Each row is a point. Each copy is the shape, with its points in the same order, stretched, turned, moved and blurred by noise. Is it also mirrored, or only turned?

Shape, 8 rows:
[[0.06,-0.17,-0.12],
[0.38,-0.30,0.22],
[-0.09,0.01,0.36],
[0.11,-0.26,-0.64],
[0.64,-0.02,0.41],
[-0.08,1.11,-0.23],
[-0.05,0.09,0.26],
[0.15,-0.04,-0.16]]
Copy 1, 8 rows:
[[0.12,-0.34,0.13],
[0.55,-0.55,-0.27],
[0.44,0.14,-0.09],
[-0.31,-0.67,0.52],
[1.08,-0.50,-0.13],
[0.56,0.62,1.31],
[0.47,0.12,0.04],
[0.24,-0.32,0.28]]
Copy 1 is: mirrored
Copy 2, 8 rows:
[[-0.14,-0.07,0.05],
[0.36,-0.07,-0.20],
[0.19,0.16,0.24],
[-0.67,-0.17,0.00],
[0.58,0.29,-0.43],
[-0.70,1.20,0.19],
[0.09,0.24,0.19],
[-0.18,0.11,-0.02]]
Copy 2 is: only turned
Copy 3:
[[0.16,-0.06,-0.26],
[0.23,0.20,-0.46],
[-0.19,0.22,-0.30],
[0.45,-0.47,-0.14],
[0.30,0.44,-0.24],
[-0.14,0.01,0.75],
[-0.14,0.15,-0.14],
[0.16,-0.02,-0.14]]
Copy 3 is: mirrored
Copy 4, 8 rows:
[[0.01,-0.10,0.16],
[0.21,-0.46,-0.16],
[-0.15,-0.19,-0.25],
[0.15,0.16,0.66],
[0.47,-0.33,-0.59],
[0.09,1.06,-0.26],
[-0.13,-0.03,-0.22],
[0.10,0.00,0.10]]
Copy 4 is: mirrored

Shape (9 x 4):
[[-0.27,-0.06,-0.52,0.13],
[-0.02,-0.26,-0.26,-0.10],
[-0.07,-0.04,0.39,0.45],
[0.77,0.09,0.08,0.18],
[0.04,-0.11,0.47,-0.06],
[-0.70,-0.18,-0.59,0.11],
[1.13,0.36,-0.15,-0.03],
[0.19,-0.42,0.09,0.56],
[-0.24,0.19,-0.30,-0.14]]
Copy 1:
[[0.46,-0.26,-0.40,-0.36],
[0.26,-0.13,-0.06,-0.36],
[-0.49,-0.11,-0.24,-0.17],
[-0.12,-0.51,0.46,0.19],
[-0.40,0.21,-0.07,-0.08],
[0.52,-0.08,-0.72,-0.59],
[0.22,-0.66,0.63,0.55],
[-0.37,-0.48,0.19,-0.52],
[0.42,0.02,-0.49,-0.01]]
Copy 1 is: only turned
Copy 2, 9 rows:
[[0.40,0.39,-0.34,-0.34],
[0.05,-0.07,-0.10,-0.51],
[-0.39,0.26,-0.05,0.36],
[-0.43,0.06,0.35,-0.83],
[-0.28,-0.24,0.39,0.16],
[0.69,0.32,-0.56,0.04],
[-0.28,0.06,0.66,-1.31],
[-0.71,0.26,-0.48,-0.08],
[0.51,0.20,0.14,-0.30]]
Copy 2 is: mirrored
Copy 3:
[[-0.31,0.10,-0.12,0.00],
[-0.20,0.01,0.19,-0.19],
[-0.26,-0.74,0.46,0.09],
[0.27,-0.69,0.22,-0.63],
[-0.20,-0.45,0.72,-0.07],
[-0.43,0.27,-0.05,0.28],
[0.64,-0.51,0.18,-0.92],
[-0.39,-0.64,0.12,-0.40],
[-0.05,0.17,0.16,0.05]]
Copy 3 is: only turned
Copy 4 (9 x 4):
[[0.30,0.07,-0.37,0.05],
[-0.07,0.09,-0.24,0.18],
[-0.36,0.03,0.14,-0.66],
[-0.33,-0.42,0.28,-0.04],
[-0.46,0.19,0.33,-0.20],
[0.43,0.28,-0.63,0.04],
[-0.26,-0.63,0.54,0.34],
[-0.31,-0.25,-0.28,-0.58],
[0.23,0.21,0.04,0.22]]
Copy 4 is: mirrored

Shape:
[[-0.13,0.29,0.08,-0.12],
[0.43,-0.29,-0.03,0.62],
[-0.27,0.45,0.33,-0.20],
[-0.05,-0.60,-0.34,-0.41],
[0.27,-0.43,-0.63,0.40],
[-0.56,-0.10,0.24,-0.07],
[0.91,-0.07,-0.01,-0.15],
[-0.60,-0.09,0.05,-0.23]]
Copy 1, 8 rows:
[[-0.24,0.15,-0.23,0.25],
[0.78,-0.07,0.34,-0.19],
[-0.30,0.30,-0.50,0.29],
[-0.34,-0.72,-0.03,0.20],
[0.20,-0.37,0.77,-0.09],
[-0.43,-0.03,-0.32,-0.23],
[0.70,-0.25,-0.10,0.79],
[-0.65,-0.13,-0.29,-0.10]]
Copy 1 is: only turned
Copy 2:
[[-0.08,0.16,-0.32,-0.35],
[0.54,0.15,0.15,0.26],
[-0.09,0.30,-0.32,-0.61],
[-0.46,-0.07,0.54,-0.03],
[0.06,0.12,0.25,0.58],
[-0.24,0.61,0.41,-0.54],
[0.41,-0.63,-0.19,0.16],
[-0.51,0.46,0.19,-0.42]]
Copy 2 is: only turned
Copy 3, 8 rows:
[[-0.27,-0.19,-0.18,0.22],
[0.14,0.11,0.93,0.09],
[-0.45,-0.17,-0.42,0.48],
[-0.10,0.32,-0.09,-0.98],
[0.42,-0.11,0.52,-0.55],
[-0.01,0.53,-0.13,-0.06],
[-0.66,-0.47,0.44,0.00],
[-0.09,0.39,-0.38,-0.26]]
Copy 3 is: mirrored
